Each row of a before or after table is a point. The points were changed in one or more steps. Then noise was added and the rows were shuffled. The steps act on columns, c1 being the first. Write out the steps. A step turns or swaps two columns, mirrors them in a line or flattens them onto one, adds a multiple of one to another, or multiplies or shifts one. Angles are multiples of 10 degrees, from the lower column toward the higher: turns from -170 to 170, lines from 10 to 170 but not 90. Use the fewest steps. Two steps may share a column if one is a turn and the other turns, adds or multiplies; they go together, in the order done. Otherwise the lowest column goes first.

Before (13 x 3):
[[ 14  24 -31]
 [  3  24 -20]
 [ 17 -20  18]
 [-14 -17   9]
 [-30  23  24]
 [ 31 -11  30]
 [ 35 -26  21]
 [ 34  -9   6]
 [-13  13 -48]
 [-21  39 -42]
 [-16   6  -1]
 [ 19 -19   4]
 [-28  25 -22]]
After, 13 rows:
[[-35 -29  44]
 [ 42  13 -80]
 [-13 -29  60]
 [ 17 -17 -59]
 [-25 -15   7]
 [ 11   9  -1]
 [-13 -31  13]
 [ 13  14 -97]
 [ 30  25 -43]
 [-26 -14  35]
 [ 31  30  47]
 [-17  18  15]
 [ 23  -9 -39]]
Steps: turn c1 and c2 by -100 degrees; multiply c3 by 2

Before (13 x 6):
[[ 19  19  95 -12  59 -52]
 [-17  -1  92   4  -2  52]
 [ -2  46  52   8  47  -8]
 [-13 -46  69 -22  15  57]
 [ 40   4 -33 -28 -64  18]
 [  4   2 -39 -33 -26 -10]
 [ 18  13   0  -6 -43  22]
 [ 25  36  29  35  44 -45]
 [-38 -25  51  19   1  23]
 [ 14 -24 -69 -36 -28  22]
 [  4 -24 -27 -13 -71  -4]
 [  6  38  53   2  52  -6]
 [-31  15  -4 -47 -24  -1]]
After (13 x 6):
[[-39 -13  50  19  21  24]
 [  5  21 -28 -12 -40  61]
 [ 18 -35  97 -12 -17 -71]
 [ 40  44 -34 -28 -16  47]
 [ -1   7  53   7  17 -64]
 [-12 -25  68 -22  57  41]
 [ 25 -13  28  34 -17 -71]
 [-30  26  -4 -47 -13   6]
 [ 19  40   1  -7  -3  29]
 [  3  14 -39 -34 -21  13]
 [-15  17  92   4  45  22]
 [ 14   5 -68 -35   7  43]
 [  6  -2  51   2  21 -60]]
Steps: turn c5 and c6 by -60 degrees; turn c2 and c6 by -40 degrees

Before, 12 rows:
[[ -1   2   3   1   1   4   3  -3]
 [ -4  -1   1   1 -10   1   3  -9]
 [  7  -7  -7  -2 -10  -8   2  -2]
 [ 25  -4   1  -1  -5  -6  -4  -8]
 [  1  -1  -5  -1  -5   3   4  -2]
 [ -4  -1 -30  -5  -8   2  -6  -8]
 [  6   4   1   0  -2  -5 -12  -3]
 [ -3  -6   2  -6  -1   4   2   6]
 [  2   1  -5  38 -11  -9 -13  -6]
 [ -4  -7   2   0   9  -3  -7  -7]
 [ -4   0  -1  -4  11   4   5   1]
 [  0   5  -2   4  -2 -11   1  -5]]
After:
[[ -5   1   1   2  -6  -2  15 -10]
 [ -3   0 -29 -12  -4   5  10  -8]
 [ -3   0   0 -10   5  -2   3   1]
 [  6   4   0   1  -2   9  -5  -2]
 [  1   5  -4  11   0  -7  -1  -5]
 [  1   1  -5  95  -4   7  -4  -6]
 [ -2   1   2   1   0   1   9  -4]
 [ 24  -4   2  -3  -2   0   4 -10]
 [  1  -1  -5  -3  -2  -2   8  -2]
 [ -2  -6   1 -14   1   1  -4   4]
 [ -4  -6   2  -1   4   5   5  -5]
 [  8  -6  -6  -6  -4  -5  -1  -2]]
Steps: multiply c4 by 2.5; multiply c5 by 0.4; turn c6 and c7 by 60 degrees; add -1.5 times c8 to c7

Before:
[[ -5 -20 -54 -12 -10 -35  13  73   5]
 [  6  15  -2 -29 -17  -1 -51  -8  17]
 [ 56  54  37 -31   2  31  70   0  88]
 [-15   9  50 -14 -49   1 -18 -24  21]
 [ 35  23   8  -1  20 -28  31  55   1]
 [ 26  -7 -51  58  37 -31  39 -22  34]
 [ 41  22 -50  14  -2 -25  62  -9  13]
 [  1  49  30 -17 -35 -37 -29 -21  34]
 [  1  25  17 -21 -25  29  -9 -16 -10]
 [  3  36   4  19 -72  55 -40  -2  23]
 [-38  46   3  -5  -5  -4  -7 -12  10]]
After:
[[-17  -7 -52 -10  16 -35  13  93   2]
 [ 15   6  -1 -28  46  -4 -50  -9   3]
 [  8 -13  49 -14  57   5 -18 -31  24]
 [ 24  32   7  -2  -9 -28  29  75 -17]
 [ 53  56  35 -29  93  30  69  -1 -58]
 [ 45 -37   2  -4  14  -1  -7 -13  -5]
 [ 38   3   1  22  54  58 -39  -7  43]
 [ 24  43 -49  10  -1 -28  60  -9  -8]
 [ -9  25 -46  59 -38 -31  38 -27 -49]
 [ 48   2  29 -15  62 -38 -28 -28   4]
 [ 25   0  16 -20  24  31  -4 -17  28]]
Steps: swap c1 and c2; turn c5 and c9 by -130 degrees; add -0.7 times c4 to c5; multiply c8 by 1.3

Before (13 x 11):
[[ -6  37  12   8 -39  20  21  36  28 -59  95]
 [ 61  -1  -4  31  -3 -26  17   2 -31  -7 -52]
 [-40   0  18 -29  30  17  38  19  32 -12   2]
 [-11 -52  -1  31 -18  37  67  13   2  26 -82]
 [ 20  13  17  84  21  -4  15  -2  53 -32 -44]
 [-40 -26 -20  82 -66  60 -79 -19 -15   0  50]
 [-23 -21 -34 -12 -21 -27 -14 -25  39  -7  34]
 [ 23 -62  46  20  48 -37 -41  38  46 -69  26]
 [ 46 -12  48   2 -27 -12  -5 -62 -33   1   8]
 [ -1  24  10  36  80  -2  32  46  28  13  21]
 [-40  22 -60  17  20  54  23   2 -41 -15  -9]
 [ 25  44  13  61 -30  40 -38  -4  17  23 -45]
 [-47 -12  66  42 -70  -4 -20   5 -25 -22 -11]]
After (13 x 11):
[[ 43  36   2  -7 -33  37 -22 -32 -57  26 -41]
 [-21  47  46  29 -25 -16  48 -45   1   0  12]
 [-17 -30 -38 -44 -21 -32   8 -25   9  -3  41]
 [ 46  -1  22 -25 -35  18 -12  41 -11 -57  90]
 [-10  62  -5  43   2 -19  17  19 -22  -9 -51]
 [  3  24  20 -35  15  -4  13  11 -87 -34 -46]
 [  7 -39  19 -37  26  17  17  43  33 -19   7]
 [ 30 -37 -60  49  19  55  16  17 -11 -20 -13]
 [-62  10  46 -42  47 -39 -52  -7 -31 -67  21]
 [ -4 -51  63  39 -66  -6 -15 -13 -35 -21  -7]
 [-50 -21   3   2 -13  37  25  51 -30  26 -80]
 [-19 -38 -26  33 -62  61 -34 -80 -73  -1  50]
 [ 18   7   4 -20  84  -3  -9  50 -39  14  23]]
Steps: mirror c1 and c2 in the line at 50 degrees; mirror c4 and c9 in the line at 140 degrees; turn c7 and c8 by 50 degrees
